Every row gives one point. Before rounding, the points of a table are all equally far from one centre. They may lie mostly on one side of it. Where is the centre, to within rounding?

Points:
-48 -1

-57 -14

-12 10

-51 -4

-59 -49

-57 -53

-56 -11
Centre: -19 -33

Points, 16 rows:
25 -16 -7 36 16 -39 0 -18 21 3 51

41 35 -4 19 -11 -33 -13 -1 21 2 40

5 -8 -33 10 -3 -30 -5 -55 11 22 33

32 32 -19 13 -24 -15 -27 -17 -12 9 38

2 6 -5 -24 23 -1 15 -2 22 1 23

5 25 26 11 0 -7 6 1 26 -13 51

34 34 -11 1 -24 2 -28 -15 -9 11 20

28 -33 14 2 -6 -14 4 -32 2 29 -1

2 -6 1 34 -55 -42 -3 -20 9 -12 -8

11 26 15 60 8 -32 -9 -31 -6 -27 12

13 10 10 -13 17 -15 3 -55 9 22 11

-27 2 23 44 -13 -29 -34 -12 -3 -29 14

32 6 -7 30 30 -5 6 -11 -33 6 5

28 22 1 0 23 7 4 -25 36 3 21

1 -42 9 17 4 17 9 -9 2 -8 15

3 -5 -3 36 5 -2 38 -19 37 -1 33
Centre: 0 6 -2 22 -4 -17 -6 -13 6 5 10
